Each row is a point. Each table stands for the endless flat space through its points: a line for two points, a plane for three, and so on. Write the one point that lies in both, or say that there is none.
In the rows, 128 means zero.

First, 2 rows:
[[ 89 107 174 160]
 [ 97 102 172 159]]
Second (2 x 4):
[[113  82 159 151]
 [113 102 177 163]]
They share: [113  92 168 157]

First (5 x 6):
[[129  90 163 182 157 136]
 [144  89 124 151 140 143]
 [176  98 115 140 179 134]
 [187  87 130 139 208 139]
 [158  81 143 141 157 158]]
Second:
[[148  92 102 185 150 121]
 [158 107 147 140 185 156]]
They share: no point

First, 3 rows:
[[179 101 153 138 152 115 194 144]
 [172  96 143 159 138 148 135  99]
 [130  74 211 173 194  86 189 153]]
Second (5 x 8):
[[212 131 206 131 179 123 169 174]
 [190 123 176 136 166 135 184 155]
 [159  92 165 130 142 111 134 164]
 [161 102 159 134 146 127 164 156]
 [225 116 205 135 179 103 129 153]]
They share: no point

First, 6 rows:
[[158 157 158  83 139 114  79  96 112 119 175]
 [184 110 191  95  92 103  51  88 167 142 138]
 [168  84 143  50 141 104  89 161 162 120 170]
 [175  78 138  72  95 131 105 161 164 141 174]
 [141 102 176  70 105 171 131  81 132 143 162]
 [129 123 192  84 147 154 101  75 152 155 143]]
Second, 3 rows:
[[147 131 181 120 116 109  92 112 136 149 172]
 [138 136 171 117 127 115  91 110 147 150 163]
 [146 134 189 133 115  95  92 112 132 146 177]]
They share: no point

First, 4 rows:
[[116 109 100  76 107 167 109 187 139 137 135  75]
 [140  88 153  52 161 175 112 132 108  84 162 112]
 [ 75 149  90  90 179 135 111 123 124  76 160  63]
 [163  53 166  86 125 183 143 175 132 114 122 125]]
Second (6 x 12):
[[135 121 154 128 129 182 116 157 173 187 176  56]
 [115 149  87  87 152  80 203 204 173 105 129  84]
 [126  71 154 114 109 213  90 163 137 141 119  75]
 [ 87 166 170  72  96 151 109 209 130 131 151  27]
 [148  63 121 107 134 177 125 142 139 113 110 107]
 [183 120 128 102 135 114 155 127 152 120 162 103]]
They share: no point

First, 2 rows:
[[138 151 133  94 163 134 142 175 153 135 139 111  90 135]
 [106 183  93  70 171 174 122 147 153 155 167  91 110 167]]
Second, 3 rows:
[[133 144 107  86 155 141 121 172 142 125 130 114  68 144]
 [140 190 119  86 158 161 146 152 156 163 141  95 131 169]
 [126 186 127  78 168 145 152 176 152 135 151 117  93 143]]
They share: no point

First, 3 rows:
[[178 147 125 135 135 115 104  86 101 118  64 130 100 170 102 104 130  97
   79 171]
 [164 151 157 157 139 145 134 102 127 164 110 120  98 124  94 136 104  99
   97 109]
 [153 129 137 148 145 132 113  86 124 135  81 147 117 161 106 128 119 108
  106 162]]
Second (3 x 20):
[[153 167 162 134 139 153 116 107 107 145  92 137 107 137 115 127 101 129
   89 124]
 [155 145 154 156 147 137 116 105 131 159  96 123  97 145 101 133 117  93
   93 136]
 [205 123 110 154 113 127 170  49 107 125 106 139 123 117  69 121  97 105
  121 112]]
They share: [163 145 148 152 140 138 125  96 123 151  97 128 103 139  98 130 111 101
  97 130]

First:
[[117 119 163 169  64 125 184 140 125  86 113 143  89 133  82  96 120 121
  149 140 117  75  99 130]
 [144 135 154 176  88  85 135 165  95  74 107 130  92 133  73 116 112 110
  163 128 156 143 134 108]
 [126 190 145 136  88 118 147 125  59 132 107 196 150 115 109 103 175 128
   84 143 115 108 136  78]
 [155 133  80 127  78 136 183  92  70  97 123 147  63 172  85 135 146 132
  125 144 134  95 133  94]
 [149 113 167 207 108  97 204 127 136  86 111 153  28 190 103  92 107  66
  133 156 177 141 102 115]
 [151 135 124 161 102 116 195 101  91 101 121 165  52 183 100 107 139  95
  113 152 158 121 118  93]]
Second:
[[180 152 122 178  92 103 186 119 104  81 107 164  66 146  72  92 121 125
  154 169 110  90 132 104]
 [170 155 133 177  90  94 181 125  98  86 101 164  75 145  71  99 131 116
  153 163 121 101 137  95]
 [130 156 166 168  84  77 158 146  80 102  91 158 105 142  77 122 156  91
  141 136 160 139 144  76]]
They share: [140 142 144 164  88 105 160 137  92  93 111 152  90 144  88 110 131 111
 134 139 144 122 126 102]

First, 3 rows:
[[142 104 126 136 167 147  85 110 105 131  97 150 135 124 119  96 130 136
  186 135 150 120 108 121]
 [142 105 125 141 181 161  95 116 103 112 110 154 140 120 130 104 130 125
  185 136 167 119 115 124]
 [144 114 118 142 189 153 107 116  97 111 119 168 155 122 133 112 116 118
  168 145 170 104 100 119]]
Second:
[[ 92  84 151 136 180 167  80 113 130 164  74 128 124 111 121  52 117 178
  208 110 161 133  84 127]
 [143  99 149 158 206 164 103  51  84 161  60 164 165  92  96  94 116 146
  201 129 126 112  84  91]
 [155 132 105  81 152 121  56  91 100 132  93 197 172 139  79  72  75 125
  157 153 109 119 112 141]
 [164 149  93 120 128  80  83 117  87 138 130 175 142 159 119 114 106 127
  122 169 124  88  79 120]
 [171 142  71  53 122  87  44 121 112 118 111 211 174 173  83  76  67 107
  133 173 105 111 118 159]
 [137 128 101  74 193 143  60  45 117 141  65 220 202 139  86  24  34 140
  175 156  90 129  98 163]]
They share: [144 112 120 132 161 125  87 104 101 149  93 160 145 130 111  96 116 140
 170 143 136 106  86 113]

First:
[[ 85 177 114 111  85 154 131 108 109 129 106 126 116 147 131 140 183 134
  106 178 177  97 175 155]
 [ 85 151  92 122 120 138 108 137  92 109 117 168 145 155 153 160 151 147
  120 159 146 124 157 164]
 [ 73 157  88 105 153 116 137 138 103 121 118 188 136 141 115 150 169 152
  124 164 147 139 151 175]
 [ 38 148  89 119  76 133  98 130  60 158 157 158 195 101 223  99 141 169
  161 172 134  70 183 125]
 [101 150 118 113  86 129 152 133  96 100 103 147 118 173 146 170 188 160
  113 156 143 130 147 144]]
Second, 2 rows:
[[ 99 142  86 125 103 162 129 151  73  96 138 177 145 176 144 182 143 141
  140 173 154 148 120 154]
 [ 79 138 114 125  95 126 125 131  85 120  98 149 137 148 168 150 175 157
  116 161 126 120 152 138]]
They share: no point

First:
[[145 124 149 112  68 146 180  97 120 146 118 191 121 138 117  74 144 116
   64 161  73 145 157  90]
 [138 150 165 127  97 132 155 109  93 168  78 141 122 181 128 101  97 110
   77  97 104 158 127 117]
 [149  96 161 132  96 182 152  65 132 142 110 207 105 158 153  86 120  72
   92 165  93 125 169 126]
 [138 132 159 127  88 144 167 103 105 153 102 171 116 154 131  89 118 113
   80 130  92 149 142 108]]
Second, 2 rows:
[[140 145 164 155 128 175 169 117 105 144  78 163  99 164 169 121  77 112
  124  95 118 129 157 150]
 [136 136 167 151 120 165 160 108 101 149  85 164 102 165 162 112  85 106
  114 103 115 137 146 141]]
They share: [132 127 170 147 112 155 151  99  97 154  92 165 105 166 155 103  93 100
 104 111 112 145 135 132]

First:
[[117 116 173 156 114 194 148 130 132 134 119  92 157 161  93  86  93 110
   79 137  73 149 132 165]
 [141  80 157 112 142 162 152 134 112 166  91  84 141 133 117 106 113 106
  103 113  97 157 100 161]]
Second, 7 rows:
[[141  78 186 101 128 150 185 142 121 104 134  53 156 132 159  64  94 123
  142  36  43 185 115 134]
 [ 93 121 155 119 142 111 171 138 126 171  64  56 153 133  68  72  80 145
  118  94 110 152 104 130]
 [119 118 163 195 132 144 162 100 115 194  44  63 151 155  73  77  58 169
   76  97 113 190 112 186]
 [145 112 138 153 144 129 173 119 106 179  74  79 156 182 106  72  91 133
   91 125 119 156 158 155]
 [163  84 165 142 132 166 175 128 103 149 100  78 154 162 137  76  92 117
  100 101  87 176 139 168]
 [154  65 164 146 138 172 209 144 107 151  52  62 134 131  72  55  84 111
   95 144 131 143 135 181]
 [155 107 119 141 140 121 162  89 126 159  89  95 131 178 132  90 120 112
   93 111 105 142 162 146]]
They share: no point

First, 3 rows:
[[117 163 121 148  99 120 144 143 165  96 157 115 130 147 153 100 111 137
  156 156 109 120 145  84]
 [107 162 129 143 103 112 154 136 171  97 150 126 140 142 163  92 122 127
  150 151 102 121 147  88]
 [117 185 169 182 139  68 152 129 137 138 115 105 162 169 205  68 113 117
  156 182  87 162 145 128]]
Second:
[[ 81 172 137 181 100 112 128 136 190  77 184  93 139 112 161  97  94 164
  155 155  77 106 134  55]
 [140 153 126 163 107 108 173 171 155 116 139 135 143 165 175  86 135 119
  150 167 113 132 160 109]
 [152 171 123 139 113 111 143 141 125 128 124 111 125 189 157  98 108 119
  165 173 131 150 148 121]]
They share: [122 169 129 159 107 111 141 143 155 106 150 107 133 155 161  96 106 137
 159 165 107 130 144  93]

First:
[[ 68 106 151 221 122  79 108 128 102 177 117 112 142  96  57  76 159 177
  150 116 134  92 153 136]
 [107 136 120 134  60  98 148 113  70 154  81 132 123 105 103 192 114 155
   65 161 184 108 117 111]
 [ 44  82 193 173  74  85 138 140  48 225  81 154 178 138  63 136 117 147
   90 182 200 152 123  88]
 [114 138 114 127  54 104 147 116  67 147  83 121 114 103 104 202 112 162
   54 163 191 102 110 114]]
Second:
[[ 69 134 150 157  96  99 149  95 113 139 126  98 129 123 136 129 183 147
   30 157 210 112 153 125]
 [ 70 150 156 142  95  57  62  45  52  85  38 144  36 118  54 157  77 190
  122 165 163  62 170 115]
 [125 118 124 181 100  72 156 108  85 171 118 128 124  71  66 142  87 181
  141 142 136  62 142 103]
 [118 136 127 177 131  70 144  87  90 137  88 100  76  88  40 140  90 162
  108 161 170  74 189 111]
 [142 104 145 123 138  83 174 107  77 156  77 122  77  60  93  78 135 170
  137 189 136  67 172 142]
 [ 84 158 166 107 130  19 153 132 113 162 140 134 127  64  59  68 146 178
  104 169 126  78  95 144]
 [119 113 130 182  87  74 141  91  74 160 115 137 116  77  77 152  75 194
  149 141 136  49 142  95]]
They share: [ 95 130 127 167  86  88 135 113  87 159  93 130 130  99  90 148 132 159
 102 140 158 101 135 121]

First (5 x 24):
[[102 134 145 118  97  93  77 140 113  98 161 113 139 162 186 198 136 139
  146 139  50 171 134 118]
 [120 140 142 109 109 117  89 119 104  95 137 104 166 177 174 195 142 142
  149 118  68 153 125 100]
 [124 167 171  92 103 121 121 122  79  72 115 103 166 158 151 186 161 152
  144  96  78 145 119  94]
 [159 170 132 125 132 156 100 100  87  89  93  77 174 138 161 160 145 148
  130 116 117 168 159 102]
 [102 144 148 116  95  82  78 143 108  87 152 122 135 151 186 203 140 147
  144 144  45 177 138 123]]
Second (7 x 24):
[[107 148 123 107 103 175 153 123  69  59 122  85 150 148 168 197 140 189
  154 121  89 193 160  96]
 [115 140 163 131  86 160 183 156 102  44  78  87 188 138 132 215 164 177
  153 141  94 209 170 146]
 [ 90 140 127 118 149 100  98 126 104 110 132  75 137 138 144 194 116 127
  149 104  82 158 138  91]
 [161 146 187  67 110 102  60  79  80 109 168  84 162 127 191 134 175  77
   59 109 109 150 149  85]
 [211 163 183  80  68 143 111 116 102  84 107 123 189  94 149 146 160 131
  115 135  85 167 144 147]
 [135 162 165  77 107 117  84  74  67  90 170  76 164 155 197 144 171 101
   78 125  86 172 155  73]
 [101 144 193 175 130  46  80 155 130 123 108  48 166 135 117 190 145  79
  147 139  77 172 143 127]]
They share: no point

First, 6 rows:
[[175  85 108 125 202 130 135 105  99 120 140  88 125 131  75 167 137 150
  142 106 152 125 149 137]
 [136 102 133 167 183  98 145 136 141 136 174  91 130 140 131 166 124 125
   92  69 146 167 177 142]
 [129 146 125 162 152 116 177 136 150 141 168 118 113 174 154 117 132  85
   35  85 176 185 173 150]
 [198  94  60 136 188 133 177  88 124 106 107 171  83 194  69  99 158  67
   83 135 159 136  83 138]
 [140 127 100 188 157  94 191 127 176 133 152 171  88 205 150  94 141  36
    9  92 160 193 123 145]
 [170  93  86 165 174 101 173  83 137 131 112 170  68 186 104  99 149  59
   57 133 156 153  81 139]]
Second (3 x 24):
[[186 108 134 166 194  95 193  80  87 133 129 144 129 181 101 122 142  90
  100  91 145 164 125 135]
 [147 119  90 160 153  97 151 111 132 159 118 113  80 129 136 123 128 105
   90 107 174 175 166 182]
 [188 130 136 174 202  79 199  82  77 145 117 152 141 177 111 124 144  90
  110  83 153 186 137 149]]
They share: [161  97 106 156 163 109 163  97 122 139 132 119  90 153 114 121 132  99
  86 107 156 153 140 152]

First, 2 rows:
[[ 98 158  59 119 154 180 130 121 139 155  99 116 159 126 185 128 134 130
   63 122 158 116 121  79]
 [ 98 173 109 154 134 125 160 151 119 140 114 146 169 141 160  73  94  75
  103 102 113  96 156 114]]
Second (2 x 24):
[[119 155  83 173 112 156 124 115 115 155 105 140 198 126 203  98 101  82
   66 143 101 104 139  82]
 [ 84 175  93 118 162 141 164 155 135 140 110 130 143 141 148  93 116 107
  101  88 151 104 144 112]]
They share: [ 98 167  89 140 142 147 148 139 127 146 108 134 165 135 170  95 110  97
  87 110 131 104 142 100]

First (7 x 24):
[[202  47  96 182 182  66 140 124 124 110 107  62  99 145 154 203  97 120
  140 172 100 147 109 166]
 [150 107  61 176  88 130 129 142 121 101 115  96 107 105 155 149  76 165
  149 137 128 161 121 165]
 [206 116  68 185  86 120 147 146 123 130  56  99 120  72 127 119  54 113
  175 118 167 145 113 183]
 [189 170 127 158 105  92  83 146  95 136  39 135 119  68 128 119  78 141
  133  93 211 129  57 187]
 [223  68  31 172 123 104 175 154 151 128  59  79 113 104 148 133  98 135
  177 139 131 161 109 169]
 [190  65  52 168 122 102 142 156 154  98  89  92 113 123 140 167  87 146
  142 136 122 151 133 144]
 [159  80  67 168  91 110 146 121 123  87 109  92  67  99 139 158  57 141
  168 176 105 167 169 135]]
Second (4 x 24):
[[196  76  69 177 113 114 134 152 133 103  70 105  92  77 146 143  87 141
  174 147 132 186 126 134]
 [132 134 101 146 120  84  87 134 106 117 118 111 105 137 156 157  95 164
  115 123 137 133  88 191]
 [164 120 103 130  85  93 106 131 136 137  82 138  76  71 175 111 118 157
  131 129 151 149  62 149]
 [148 110  65 184 148  90 107 156 116  81 102  81 125 149 126 189  69 144
  129 135 115 151 144 177]]
They share: no point

First, 3 rows:
[[108 114 165 113 166 102 109  99 146 129 124 124 138  93 145 154  80 119
  188 171 117 161 140 113]
 [174 108 108 104 109 141 121 156 128 150 163 178 159 147 187  91 128 179
   95 147  51 155 218 128]
 [162  48 126  62 151 159 169 174  68 156 193 202 153 147 187 145 140 179
  161 147  99  95 158 194]]
Second:
[[138 100 142 122 103  95 117 109 123 148 127 134 132 126 153 153  85 103
  133 207  93 154 155 121]
 [172  80 126  76 173 159 161 135 121 118 169 118 142  60 175 113 129 155
  155 167  79 160 211 141]
 [105  91 142 119 118 107  90 124 129 142 130 185 144 159 180 183  85 139
  151 162 120 127 128 145]
 [128 128 191  91 153 119 163 145  84 132 149 132 128 115 162 103 116 149
  147 142 106 140 177 147]]
They share: no point

First (7 x 24):
[[146 103  97 100 113 172 120 128 142 157 156 178 131 123 144 131 187 162
   81 146 165 147 197 132]
 [141 107  56  98 118 166  87 110 154 135 166 197 106 140 103 105 184 150
  101 143 218 133 167  98]
 [185 111  76 118  63 127  29 104 173 131 151 134 123 162 120  97 118 126
  139 132 141 136 108  85]
 [231 101 122 121  62 135  82 165 137 134  96 119 151 161 153  96 170 157
   83 141 135 189 171  95]
 [150 158  88  59  74 170  79 133 193 155 191 140 110 153 127 142 149 131
   66 104 107 153 141 157]
 [158 169  41  59  87 163  52 128 195 129 198 163  82 167  73 118 152 129
   65 100 164 143 108 118]
 [212 125 114  86  61 153  87 170 163 134 113 126 133 176 144  93 191 145
   66 122 152 200 179 111]]
Second:
[[172 101 148  91  45 130  98 126 162 135 168 228 127 105 138 105  79 142
  121 179 126 146 106  79]
 [129  95 104 134  72 182 116 102 144 155 142 159 128 151  92 144 162 194
   74 135 111 107 164 112]
 [174 133  90  91  98 114 110  51 170 165 153 122 100 120 102 194 222 186
   77 180 117 145 160 149]
 [173 136 117  81  57 111  85 124 140 162 194 180 123  90 161 106 100 114
  147 169 141 180 130  97]
 [166 149  70  94  84 112  83 105 117 183 198 114 130  99 144 123 151 124
  136 149 159 185 163 133]
 [118 161 114 101  43 159  94 139 120 196 199 151 104 107 177 113 123 111
  163 128 102 175 177  81]]
They share: no point

First (6 x 24):
[[154 161 162 133 111 108 149 151 148 201 141 131  91 157 111 127 109 160
   48  80 164 117 160  99]
 [153 166  85 152 133  94 161 152 160 161 100 138  63 135 109 136  69 153
   78  28 148 116 116  53]
 [175 223 179 108 120 110  96 130 113 127 147 144 145 211 153 142  86 103
  106 111 160  60 201  82]
 [146 193 124  98 134 145 113 167  91 118  89 124 104 164 171 170  97  70
  144  86 152  90 143  72]
 [158 184 106  95 122 124 134 167 103 133  80 139  71 131 147 173  88  88
  114  71 146 111 125  60]
 [115 124 137 105 171 170 147 196 110 169 126  78 151 172 174 157 140  85
  145  93 124 102 159 112]]
Second, 2 rows:
[[148 163 150  93 132 112 130 164 132 170 127 129 156 150 150 150 101 104
   97  90 113 105 155  74]
 [152 139 122 125 156 132 154 160 128 154 143 109 112 186 134 138  97 128
   81  82 145  81 179 106]]
They share: no point

First:
[[134 142 134  86 108 155 119 178  80 123 143 176  82  98 125 147  94 159
   56 154 142  91 146 102]
 [ 94 170 188 100  68 153 133 162 138 155 145 162  74 130 167 161  98 107
  108 184 180 117 118 120]
 [144 140 143  75 113 143 133 177  88 110 150 177 109 115 117 141 108 147
   63 144 145  77 153 110]]
Second (7 x 24):
[[139 167 203 131  82 155 107 157 108 165 145 221 120 125  91 193  85 104
  124 210 151  63 139 102]
 [141 169 186  99  91 154 142 179 127 140 133 183 113 139 150 150 120 111
  111 175 187 105 140 129]
 [146 164 128 123 152 131 130 120 125 176 117 183  55 115 169 160  30  73
   96 169 163  90 128 147]
 [162 217 167  38 122 169 168 154 111 172 104 206  62 172 128 157 103 139
  130 217 131 110 196 116]
 [171 215 140  59 138 173 191 148 128 190  78 184  51 167 173 152  77 124
  114 189 165 122 187 140]
 [110 154 164 166  93 120 115 166 130 182 148 158 109  59 120 189  16 116
   78 155 181  58 120 129]
 [ 63 121 163  95  84 105  73 151  98 107 207 159  72  75 111 155  75 122
   68 164 119  73  99  96]]
They share: [114 158 170  90  86 149 133 168 118 137 147 168  88 124 147 153 102 123
  90 168 166 101 132 116]

First, 4 rows:
[[123 179 137 121  87 171 127  76 159 145  89  74 101  81 131 117  88  94
  133  83 101  70 115 139]
 [112 146 100 137 130 136 127  94 126 157 106 108  75 119 114 114  85 125
  103  81  86  98 147 119]
 [ 93 155 103 149 161 121  87 114  87 163 147 120  97 109  99 135  94 116
   81 103 101 128 143 113]
 [144 173 120 113  78 186 137  71 175 126  80  81  93  81 151 108  97 115
  161  85 101  65 121 138]]
Second:
[[143 135 102 176 104 112 133  97 145 125  89  81 101 103 120 108  91  80
  154  35 115 107 182 120]
 [164 113  83 178 107  88 126  82 130 135 108  85 110  81 143 108  74  59
  164  11 138  91 189 109]
 [ 94 181 158 128 117 182 123 112 186 115  53  63  90 136  72 121 131 141
  101 115  45 137 125 163]
 [ 97 179  96 144  96 152 133  97 129 135 115 119  87 125 118 100  91 114
  112  85 115  87 154 102]]
They share: no point

First, 5 rows:
[[102 112  99 170  96  93 113  79  96 117 158 112 173 113  92 150  92 114
  139  74 137  99 131  94]
 [108 143  57 135  70 127 109  92 102 104 152 164 106 119 139 135 138 114
  169  55 118 108 140 159]
 [102 125 111 196 117 107  89 106  83 163 211 124 185  75 109 124  77 122
  135  59 186  61 121  87]
 [ 88 173 111 111 106  81  79  66 102  76  96 126 176 141  99  99 184 150
  115 117  72 116 104 113]
 [ 90 161  93 101  86  81  93  54 112  60  78 126 156 157 103 119 184 142
  131 111  56 134 114 129]]
Second:
[[ 88 192 138 130  73 128 161 140  90  84 152 200 179  75  71 172 138 146
  127  94 163  24  84  89]
 [120 124  66 154 137  90  49  44  76 120 150 102 153 141 145  56 164 116
  127  66  87 146 160 119]
 [100 164 110 151  94 120 112  91  87  97 159 159 182 103 103 113 154 119
  133  80 133  83 117  97]
 [ 99 159 107 160  95 121  99  82  91 100 163 148 186 109 105  99 153 107
  136  82 126 100 121 100]]
They share: [101 155 101 144 107 106  95  94  88 106 150 141 161 112 104 111 142 128
 126  88 118  95 121 111]

First (5 x 24):
[[175  69 177 165  87 139 129 141 165 105  96 121 128 167 144 150 180 181
  180 173 161  96 217 137]
 [121  88 134 114 112  98 124 124 139  91  94 136 130 151 149 107 197 153
  137 151 165  61 168 181]
 [ 74 101 101  70 129  66 120 118 123  75  98 146 140 135 157  73 206 130
   99 126 173  34 124 218]
 [120  51 164 143 104  97 149 145 161  71  90 144 168 149 165 138 194 182
  133 137 184  55 191 192]
 [143 128  95  70 141  98  76  80 126 115 105 131  72 138 105  66 182 114
  163 154 115  87 146 144]]
Second (2 x 24):
[[153  95 122 113  92  95 103 123 138 113 123 126 136 138 120 109 153 130
  176 132 157  98 151 156]
 [128 105 142  73 142 145  88 128 178  73 108 116  91 143 150  84 193 150
  131 152 132  83 171 136]]
They share: [143  99 130  97 112 115  97 125 154  97 117 122 118 140 132  99 169 138
 158 140 147  92 159 148]
